Each wall is flat, endless, passes through zero and stands at right angles to its row. A trip goes straight from one point to another. Which walls does it cross, in order?

Walls:
(1):  .11 -.56
(2): .03 .59
(3): -.16  .13
(4): .35 .42
(5): .11 .11
(6): .18 .02
(7):  .21 -.29
(8):  .14 -.05
(9): .21 .36
(10): -.46 -.23
Trips:
.25 .01 to .17 .74 => 1, 7, 3, 8
-.04 -.26 to -.14 -.71 => none
.30 .02 to .42 .02 => none
-.33  .05 to .50 .41 => 9, 4, 5, 10, 6, 8, 3
-.04 -.32 to -.48 -.04 => 8, 3, 7, 1

Walls:
(1):  .58 -.10  .06  .15  .12  .08  .10  .08  .40  .00  .14
(2):  .34  .43  .33 -.18  .35 -.05  .03  .22  .14  .66  .59
(3):  .31  .17  .20  .20  .01  .07 -.52 -.53  .02  .20 -.17
(4): -.02  .07 -.35  .33 -.08 -.25 -.10  .16 -.59 -.49 -.26
(5):  .01  .22 -.10  .39  .48  .28 -.04  .16  .37  .50  .18
(6):  .29  .70  .40 -.23 -.29  .26  .09 -.26 -.10 -.16 -.24
(7): -.05 -.24 -.64 -.46 -.29  .10  .38  .39  .24  .32  .36
(8):  .00 -.41 -.10  .13 -.12  .28  .07  .21  .32 -.81  .01
(9):  .00 -.31 -.01 -.10  .46 -.35 -.42 -.14  .24  .21 -.39
(10):  .15  .31  .27  .15  .26  .46 -.66 -.37 -.25  .35  .71
Trips:
 .09  .31 -.49 -.50 -.47 -.01 -.26 -.14 -.18  .18  .60 to -.25 -.04 -.12 -.20 -.27  .11 -.39  .24  .12 -.01 -.57 => 4, 2, 10, 9, 8
 .42 -.07  .23  .34  .15 -.10  .32 -.10 -.29  .42  .37 to  .31  .35 -.02  .47  .70 -.15  .59 -.33 -.55  .32 -.02 => 6, 4
-.12  .32  .02 -.66 -.16  .21  .23 -.08  .16 -.18 -.03 to -.52  .66 -.30 -.64 -.29  .04 -.40  .49  .01 -.10 -.88 => 2, 8, 4, 9
 .44  .53 -.20 -.34 -.27  .20 -.41 -.94 -.48 -.10 -.12 to -.24  .69  .05  .27 -.27  .17 -.19 -.13  .63 -.31 -.36 => 8, 5, 10, 4

Walls:
(1): -.47 -.16  .17  .65 -.22 -.08 -.50  .24 -.12 -.04  .22  .33  .30 -.16  .17  .14  .03  .17  .19 -.11  .08  .14 -.15  .31 -.10  .29 -.50 -.14 -.10 -.31  .05  .11
(2): -.02  .11 -.06 -.65 -.26  .14  .15 -.47 -.31 -.11  .16 -.05  .10  .76 -.70  .17 -.15  .53 -.26 -.10 -.17 -.17  .19  .31  .41 -.28 -.03 -.28 -.16 -.30 -.18  .52
(3): -.12  .01 -.02  .09 -.15 -.03  .39 -.27 -.31 -.34 -.44  .00  .08  .03  .43 -.08 -.09  .23 -.12 -.19  .04  .53  .01 -.11 -.36  .06 -.15 -.05 -.26  .23 -.13 -.25
(4): -.49 -.28  .29 -.05 -.04  .15  .13  .37 -.04 -.31 -.55  .05 -.25  .33 -.40 -.09  .04  .12  .29 -.15  .28  .09  .22 -.68  .12 -.13  .50 -.02 -.23 -.03 -.02  .10
(5):  .36  .39 -.51  .15  .11  .03  .36 -.23 -.18  .07  .22 -.27 -.07  .37  .21  .27 -.05  .16  .31  .15  .36  .09 -.19  .17 -.05  .05 -.13  .42 -.26  .03  .28 -.42
(6):  .50  .01  .30  .40 -.14  .09  .33 -.59  .12 -.04  .14 -.32  .51  .01  .01  .07  .18 -.45  .27 -.32  .60 -.10  .27  .03 -.03  .53  .27 -.21  .12 -.44 -.02  .33
(7):  .36 -.66 -.06  .68 -.17 -.28  .26  .18 -.01  .29 -.41  .31 -.33 -.07  .14 -.14  .76  .45 -.16 -.35  .45  .14  .20  .42 -.53  .17 -.39 -.23  .21 -.28 -.50  .34
Trips:
-.16 -.26  .38 -.54  .27  .08  .08 -.16 -.06  .07  .31 -.25 -.21 -.27  .37  .68 -.57 -.76 -.04 -.15  .39 -.17  .50 -.04 -.03 -.34  .21  .07 -.05  .06 -.04  .03 to  .13  .25 -.51 -.83 -.28 -.31  .15  .26 -.90  .24  .44  .11 -.57  .39 -.40 -.06 -.03  .06  .33 -.10  .24 -.31 -.94 -.04  .37 -.50  .20 -.04 -.13 -.42 -.14  .15 => 2, 5, 6
 .18 -.59  .25 -.38 -.40 -.56 -.15 -.07 -.37 -.32 -.88  .47  .12  .05  .26  .10 -.14 -.25  .09  .25 -.24  .18  .22 -.30 -.30 -.01  .06 -.28 -.14 -.02 -.43 -.11 to  .23  .42 -.06 -.30 -.61 -.14 -.22  .52  .18  .06  .48 -.37 -.50  .00 -.03 -.25  .06  .04 -.39  .18 -.83 -.05  .16  .19  .15  .34 -.44 -.08  .19 -.25  .36  .18 => 2, 4, 1, 3, 7
 .48 -.26 -.06 -.46  .14 -.42  .55 -.04  .04  .50 -.14 -.24 -.20 -.32  .32 -.02 -.23 -.12 -.03  .30 -.38 -.55 -.24  .05 -.01  .28 -.48 -.79  .08 -.33  .02  .32 to -.34 -.03 -.35  .28  .23  .20 -.09  .17 -.27 -.03 -.06 -.11 -.16 -.59 -.37 -.41  .03  .11 -.36  .03  .76  .11  .17  .09 -.08  .50 -.34  .27 -.52 -.22  .29  .12 => 2, 1, 5, 3, 4

Walls:
(1):  .10 -.10 -.17 -.15  .24  .13  .01 -.16  .79  .07  .02  .38  .07  .09 -.08  .49  .16 -.33 -.21  .09  .06 -.26 -.17 -.01  .08 -.25 -.37  .32  .09 -.03  .41  .14  .30 -.24  .05 -.43  .25 -.02 -.27 -.07 -.24 -.03 -.20 -.09  .29 -.08  .39  .13
(2): -.37  .33 -.21  .18  .20  .40 -.04  .46  .53 -.01 -.50  .20  .00 -.23 -.27 -.33 -.14  .07  .28 -.15  .27  .21 -.59 -.05  .32 -.23 -.19 -.02 -.18  .57  .23  .12 -.81  .05  .12 -.16 -.29 -.04  .07 -.01  .57 -.14  .34 -.11  .25  .54 -.16  .28
(3):  .13 -.11  .24 -.20  .45  .04 -.29 -.10 -.42 -.03  .44  .15 -.37  .13  .12  .29 -.32 -.41 -.38  .13  .14 -.42  .06  .43 -.15  .25 -.19  .21  .11  .02 -.13  .32  .52  .34  .09 -.19 -.06 -.06  .04  .36  .58 -.20 -.22  .33  .05  .06  .25  .64
(4):  .06  .14  .15  .04 -.02  .39  .37 -.08  .02 -.27  .21  .20  .09  .34  .00 -.47 -.21  .53  .30 -.27  .09  .02  .14  .16 -.09  .18  .50  .06 -.02 -.13  .00  .23 -.01  .22 -.37  .45 -.20  .12 -.02  .12  .40  .05 -.25 -.36  .07  .07  .26 -.58
(5):  .33 -.39 -.51 -.15 -.11 -.49 -.07 -.12 -.49 -.07 -.62  .17 -.35 -.20  .05  .20  .00 -.05  .52  .05  .46 -.07 -.09 -.12  .57 -.27  .09 -.34 -.22 -.05 -.14  .02 -.44  .20 -.13 -.33  .15  .02  .09 -.21 -.16 -.13 -.03 -.05 -.15 -.25 -.10  .60
(6): -.06  .25 -.44 -.02  .33  .19  .06 -.39  .47  .03  .30  .36  .12 -.27  .30  .04 -.20  .43  .38  .28  .40 -.17 -.27 -.10 -.20  .32 -.16  .33  .01 -.01  .19  .51  .06 -.41 -.18 -.19  .03 -.09  .03 -.28 -.24  .82  .23 -.06 -.04  .78  .19 -.09
(7):  .21  .00 -.07 -.49  .48  .13 -.52  .17 -.04  .16 -.01  .14  .31 -.04 -.33 -.16 -.07  .22  .08 -.08 -.03 -.30 -.27 -.49  .48 -.06  .31 -.19  .62  .06  .27  .13 -.35 -.14  .21  .38 -.29  .10  .21 -.33  .12 -.28  .10  .09 -.33  .11 -.01 -.17
(8): -.11  .05  .18  .21  .03  .25  .36  .54  .40 -.14 -.17 -.07 -.24  .33  .10  .10  .21 -.13  .29  .18 -.04  .28 -.12  .12  .29 -.19  .21 -.05  .30  .18  .16  .17 -.20 -.19  .01  .69  .01  .15 -.34  .01  .79 -.08 -.17 -.13  .69 -.55  .10 -.02
(9): -.18  .14 -.05  .34  .02 -.12 -.27  .13 -.36  .02 -.40  .12 -.12 -.35 -.08  .08  .29  .19 -.53  .16  .31  .03  .36  .04  .42  .57 -.04  .54 -.35 -.02  .32 -.54 -.02 -.05  .13  .39 -.07  .01  .53 -.26  .00  .34 -.29  .38 -.35  .18 -.50  .15
Trips:
 .26 -.10  .22 -.16 -.32 -.19 -.60  .56 -.17  .13  .07  .06  .23 -.45 -.21  .11  .52 -.16 -.22 -.05  .60  .55  .30  .11  .04  .39  .27 -.20 -.75  .11 -.13  .26 -.43  .60  .10  .31  .29  .06  .08  .38  .16 -.23  .15 -.11 -.05 -.39  .00 -.26 to  .09  .06  .13  .23 -.24 -.24  .03 -.24  .11  .02 -.04 -.03 -.11  .04 -.34  .36 -.02  .13 -.17 -.81 -.08 -.33 -.43 -.26 -.09 -.26 -.48 -.22 -.07  .08 -.19  .13  .08 -.29  .08 -.40  .22  .13 -.29 -.28 -.09 -.07  .06 -.13 -.29 -.01  .64  .01 => 4, 8, 9, 1, 2, 6
-.42  .13  .11  .29 -.48  .47  .39  .24  .39 -.04 -.67 -.09 -.25 -.59  .06 -.03 -.15  .17 -.22 -.39 -.29 -.01  .11 -.09  .08 -.37  .01  .03 -.11 -.10 -.09  .24  .04 -.35 -.02 -.03  .36  .34 -.55 -.36  .34 -.04  .06  .20  .15  .33  .44 -.18 to  .01  .22 -.17 -.25  .10 -.37 -.25  .19  .10  .08  .34 -.31  .19  .25  .44  .22 -.07 -.02 -.05  .03 -.10  .08 -.19  .12 -.20 -.21 -.22 -.04 -.33 -.16 -.20  .16 -.11  .18  .02 -.20  .69 -.01 -.12  .05  .26  .22 -.43  .53  .02  .34 -.38  .01 => 4, 3, 8, 2
-.19 -.34  .33  .19  .21  .33  .08 -.49  .47  .00 -.13 -.12 -.22  .03 -.11  .15  .25 -.45  .03 -.12  .27 -.16 -.13 -.25  .41 -.07 -.23 -.61 -.10 -.18 -.04 -.18  .03  .39 -.10 -.07  .04  .07  .06  .04  .14 -.25  .04  .38  .25  .18  .01  .30 to  .18  .27 -.09 -.37  .06 -.30 -.08  .19  .36 -.06  .34  .19  .08  .37  .27 -.30  .14 -.28 -.06  .26 -.49 -.23  .45  .28  .17  .08  .38  .03  .09  .00 -.07  .41  .00 -.14  .11 -.41  .15 -.41  .07 -.39 -.38  .16 -.25 -.16  .12 -.43  .00  .32 => 2, 6
 .13  .38 -.14 -.01 -.17  .37 -.09  .00 -.61  .09  .00  .26  .19  .42 -.23 -.53 -.94 -.01 -.17 -.38 -.44  .42  .35  .36  .12 -.36  .12 -.19  .35 -.10 -.21  .19 -.29 -.48  .20  .30  .12  .18 -.11 -.02 -.01  .21  .01  .27 -.33  .39 -.04 -.12 to  .05 -.23 -.06 -.08  .47 -.25  .02 -.22  .25 -.15 -.57 -.09  .17  .00  .23 -.19  .00  .04 -.02 -.24 -.13 -.19 -.50 -.21 -.53 -.43 -.10 -.03 -.41 -.07  .01  .03  .11 -.22  .17  .15 -.10  .17  .21  .17  .00 -.20 -.05 -.40  .05  .43  .25 -.10 => 6, 1
-.16 -.04 -.22  .05 -.06 -.32 -.10 -.34 -.26 -.33  .02  .01 -.02  .35 -.06  .12 -.08  .45  .55 -.05  .17  .28 -.28 -.30  .11 -.09 -.24 -.22 -.54 -.05 -.10 -.24  .21  .26 -.09 -.27 -.29  .06 -.66  .35  .18  .20  .23  .15 -.70 -.16 -.22 -.23 to  .16  .23 -.01 -.60 -.06  .60  .10  .04  .05 -.21 -.44  .53  .37 -.30 -.03 -.24 -.13  .01 -.23 -.05  .22  .26  .29  .18 -.36 -.14 -.02 -.27  .09 -.05 -.03  .30 -.27 -.03 -.29  .34  .07 -.13 -.28 -.05  .23 -.04 -.27 -.20 -.67 -.29 -.06  .11 => 2, 7, 6, 8

Walls:
(1):  .17  .19 -.18  .04  .02 -.07 -.07  .00 -.31  .10 -.19 -.11 -.39 -.56 -.21 -.09  .54 -.08  .18 -.75 -.21 -.55  .47 -.30 -.50 -.58  .10 -.07 -.08  .15 -.30 -.08 -.33 -.24  .21  .16 -.08  .92  .16 -.07  .02  .45 -.72  .48 -.14  .10 -.20 -.40
(2):  .16  .52  .06  .13  .26  .17  .37 -.21 -.23 -.38 -.40 -.12  .06  .32 -.24  .30 -.12 -.13  .25 -.19 -.01  .57 -.32  .02  .33 -.08  .00 -.05 -.12 -.05 -.15  .59 -.13 -.10 -.18  .22 -.12 -.53  .19 -.36  .44 -.14 -.12  .09 -.09  .34  .56  .09
(3): -.44  .36  .06 -.20 -.41 -.10 -.44 -.17 -.45 -.12 -.21  .04  .25  .31 -.22  .45  .05 -.50  .05  .26 -.11  .44  .39 -.09 -.02  .05 -.13  .46  .52 -.11  .29 -.18  .08 -.24  .11 -.49 -.35  .28  .19  .26  .14  .36  .58  .38 -.57 -.09  .11 -.11
(4):  .16 -.57  .08  .11 -.05 -.26  .41 -.21 -.30  .21 -.31  .11 -.03  .26  .20 -.50 -.02  .09 -.14  .50 -.23  .04 -.26  .01 -.39  .22 -.20 -.50  .32 -.10  .12 -.41  .11 -.03 -.33  .09 -.11 -.27 -.06  .55 -.03 -.09 -.64 -.20  .37 -.04  .37  .38
(5):  .17  .07 -.31 -.04  .16  .04 -.23 -.45  .21  .08  .19  .26 -.38  .10 -.22 -.24  .12  .31 -.07 -.09 -.18  .00  .61  .62  .36  .01  .51  .52  .22 -.21  .18  .04  .16 -.15 -.22 -.16 -.32 -.56  .55 -.40 -.07 -.20  .11  .39 -.45  .01 -.38  .17
(6):  .48  .52 -.44 -.10 -.05 -.38 -.20 -.29 -.23  .14 -.09  .34  .31  .03  .56  .04 -.38  .45  .09 -.35 -.07 -.02 -.24  .51 -.14  .58  .27 -.73  .15 -.20 -.15 -.08  .30  .61  .03  .12  .34 -.27 -.30 -.06  .23  .20  .29 -.10 -.27 -.34  .23 -.12
(7): -.20 -.08  .09  .68 -.12  .27 -.07 -.02 -.18  .17  .64  .08 -.32  .12 -.39  .26 -.01  .05  .00  .00  .15 -.24 -.03  .11 -.02  .73  .23  .84  .69 -.55  .08  .01 -.09  .31  .06  .04  .51  .02 -.07  .71  .07  .20  .05  .37 -.27  .00 -.23  .56
(8): -.43 -.20  .23  .01  .11  .17  .22  .40 -.31 -.32 -.33 -.32 -.27  .43 -.22  .11 -.10  .14  .09 -.12 -.61  .70  .21 -.30  .49 -.12 -.23  .01  .13 -.16  .27 -.39  .08  .06 -.14  .12  .19 -.01 -.60  .17  .29 -.08 -.12  .67  .36  .21  .04 -.60
(9): -.37 -.29  .01  .24  .07  .22  .00 -.23 -.23 -.40  .00  .00 -.13 -.11 -.42 -.30 -.34 -.03 -.03 -.31  .70 -.14 -.43  .00 -.34 -.01  .10  .32  .04 -.15 -.47  .05 -.11 -.24  .06  .23  .43  .23  .36 -.44 -.48  .05 -.42  .08  .08  .05 -.37  .07
(10):  .09  .32 -.37  .10  .41 -.27  .63 -.46 -.02  .12 -.37 -.02 -.02  .22  .25 -.01 -.10 -.12 -.41  .17  .12  .31  .25 -.14 -.31 -.53 -.02 -.10  .29 -.62 -.14  .12 -.32  .39  .62 -.02 -.02  .09 -.28 -.23 -.10  .17 -.44  .25  .08  .23  .39 -.36
Trips:
-.23  .33 -.01  .23  .04  .02 -.13  .48 -.09 -.25 -.53 -.12  .40  .19  .35  .43  .27 -.08 -.52 -.25  .08 -.01  .04 -.05  .30  .08 -.25 -.13  .36 -.81  .54 -.22  .12  .02  .11 -.26  .32 -.28  .58  .16 -.14  .30  .19  .31  .14  .25  .33  .49 to  .07 -.11 -.23 -.33  .28  .06  .39  .33 -.07  .06  .10 -.10  .27  .46 -.52  .19 -.28 -.07  .08 -.46 -.31  .47 -.24 -.18  .04  .20 -.20  .21  .05  .28  .16  .21  .53 -.50  .24 -.15  .20 -.21  .19 -.27  .11 -.09  .29 -.42 -.18 -.12 -.01  .10 => 4, 10, 5, 6, 7
 .13  .28  .38  .26 -.20 -.13 -.06  .27 -.11  .43  .02 -.04  .20  .34 -.56 -.11 -.28  .11  .57  .00  .04  .19 -.24 -.12 -.41 -.02 -.34  .32 -.40  .23  .22  .12 -.01  .02 -.25  .05  .36  .24  .13 -.35 -.07  .12  .04 -.43 -.10 -.60 -.05 -.16 to  .43 -.05 -.26  .26  .19  .41  .37 -.09 -.68  .12 -.80 -.79 -.43 -.18 -.49 -.15  .53  .31  .14 -.27 -.45 -.45  .86 -.31  .00 -.10 -.01  .08 -.09 -.23  .03 -.51 -.17 -.16  .19  .10 -.01 -.36  .35 -.11  .14  .40 -.25 -.15 -.44 -.15  .23  .19 => 1, 8, 4, 5, 7, 10, 9

Walls:
(1): -.39 -.01  .14 -.54  .37  .53 -.31  .70  .08  .14 -.03  .14  .06  .01  .10 -.07  .40  .03  .39 -.14 -.05 -.28  .04 -.02  .32 -.26 -.19 -.28  .51  .10  .13  .02 -.19 -.05  .47 -.30 -.02 -.03 -.01  .19  .11 -.11  .00  .25  .29 -.12 -.03  .10
(2): -.38 -.04  .10 -.28 -.29  .29  .00  .11  .02 -.23  .03  .18 -.11 -.12  .28 -.34  .31 -.37  .29 -.02 -.03  .17  .05  .19 -.04  .01  .55 -.35 -.06 -.05  .13 -.16  .05  .86 -.16 -.05 -.20  .12 -.23  .02  .74 -.16  .23 -.25  .01 -.57  .14  .02
(3): -.01  .14 -.08 -.27 -.07 -.14  .01  .03  .29 -.02 -.05  .10  .25 -.13  .31 -.27  .21  .19  .03 -.40 -.21 -.19 -.29  .10  .06  .11  .55  .05 -.04 -.33  .40  .06  .40 -.14 -.03  .20 -.27  .17  .16  .45 -.32 -.11  .26  .17  .02  .72  .20 -.08
(4):  .34  .18 -.08 -.22  .56  .33  .40 -.62 -.08 -.25  .13  .05 -.20 -.14 -.29 -.35 -.28  .04 -.44 -.26 -.33  .24  .12 -.01  .27  .11 -.25  .90 -.05 -.15  .31  .21 -.02 -.10 -.20 -.32  .33  .28 -.44 -.17  .25  .40 -.22  .01  .16  .01 -.18  .15
(5):  .12  .32 -.15  .64  .85 -.02 -.06 -.19  .24 -.11 -.16  .10  .22 -.16 -.27 -.04  .05  .15 -.28  .03 -.07 -.10  .02 -.24 -.30 -.30 -.09  .41  .12  .35 -.14  .01 -.28 -.01 -.11 -.06  .02  .33  .02  .10 -.16 -.12  .04 -.14  .24  .04 -.50  .28
(6):  .42 -.16 -.36 -.04  .01  .17 -.23 -.02 -.16 -.18 -.43  .17 -.16 -.20 -.16  .11 -.13 -.23 -.42 -.11  .14 -.18  .29 -.15  .24 -.13  .04  .05 -.33 -.01  .47  .19  .50  .15 -.14 -.13  .10 -.08 -.65 -.18 -.17 -.02  .54 -.20 -.09  .41 -.25  .07
(7): -.29  .01  .08 -.03 -.08  .58  .17 -.24 -.08 -.41  .27  .19  .21 -.03 -.31 -.21  .12  .25 -.27  .15 -.10 -.01  .28  .22 -.08 -.11  .01 -.23  .11 -.22 -.20 -.52 -.27 -.07 -.01  .21 -.55 -.20 -.15 -.32 -.15 -.13  .26 -.26 -.52  .11 -.11  .12
Trips:
 .60 -.53  .09  .23 -.08 -.42  .11 -.29  .30 -.11 -.61  .30 -.29 -.10  .24 -.12 -.23  .22 -.01 -.02 -.04 -.66 -.02 -.17  .20  .01  .10  .12  .00  .00 -.22  .18 -.10 -.11 -.41  .21 -.05 -.12 -.62  .05  .32  .31 -.03 -.19 -.05  .18  .31  .58 to  .60 -.12 -.31  .35 -.26 -.02  .20  .26 -.94  .09 -.35  .06 -.30 -.06  .08 -.20 -.45 -.10  .26  .21  .09 -.41  .56  .21  .33 -.19  .05 -.15 -.11 -.15 -.33  .29  .18 -.07  .44  .44  .25  .09 -.30 -.11 -.16  .06  .15  .03  .23  .10 -.09 -.25 => 3, 5, 4
 .04  .06 -.07 -.10  .28  .30  .15 -.35  .39  .24 -.14  .19  .27 -.29  .43  .37  .21 -.88 -.14 -.25  .24  .32 -.39 -.21  .00  .16  .04 -.59 -.26 -.52 -.03  .10 -.16 -.09  .22 -.11  .27  .08  .24 -.17 -.03  .19  .11 -.50 -.24 -.12  .29  .05 to  .47 -.36  .58  .49  .01 -.04 -.07 -.36  .32  .05  .39 -.01 -.39  .22  .04 -.15 -.19  .04 -.30 -.09  .05 -.58  .08  .06 -.21  .16 -.19  .27 -.57 -.34  .54 -.40  .38 -.40  .20 -.63 -.23  .15  .26 -.35 -.12  .23  .43  .07 -.11 -.03  .31  .04 => 4, 2, 7
-.27 -.09  .46 -.13 -.06 -.12  .24 -.30  .00  .37  .19  .23 -.23  .07  .27 -.11 -.15  .30  .10 -.33 -.36 -.05 -.37 -.07  .10 -.30  .03  .31 -.04  .06 -.04 -.02  .42  .39 -.20  .56 -.01 -.34  .02  .23 -.05 -.10 -.23 -.07  .00  .25  .40  .22 to -.50 -.15 -.47  .18  .32 -.33  .14 -.01  .24  .23  .68  .22 -.12 -.28  .12  .08 -.32  .02  .22  .49  .05  .28 -.03 -.23 -.11 -.26  .32  .16 -.30 -.05 -.12 -.16 -.02 -.25  .24 -.34  .34 -.37 -.02 -.15  .26  .02  .30  .02 -.11 -.10  .36 -.29 => 4, 3
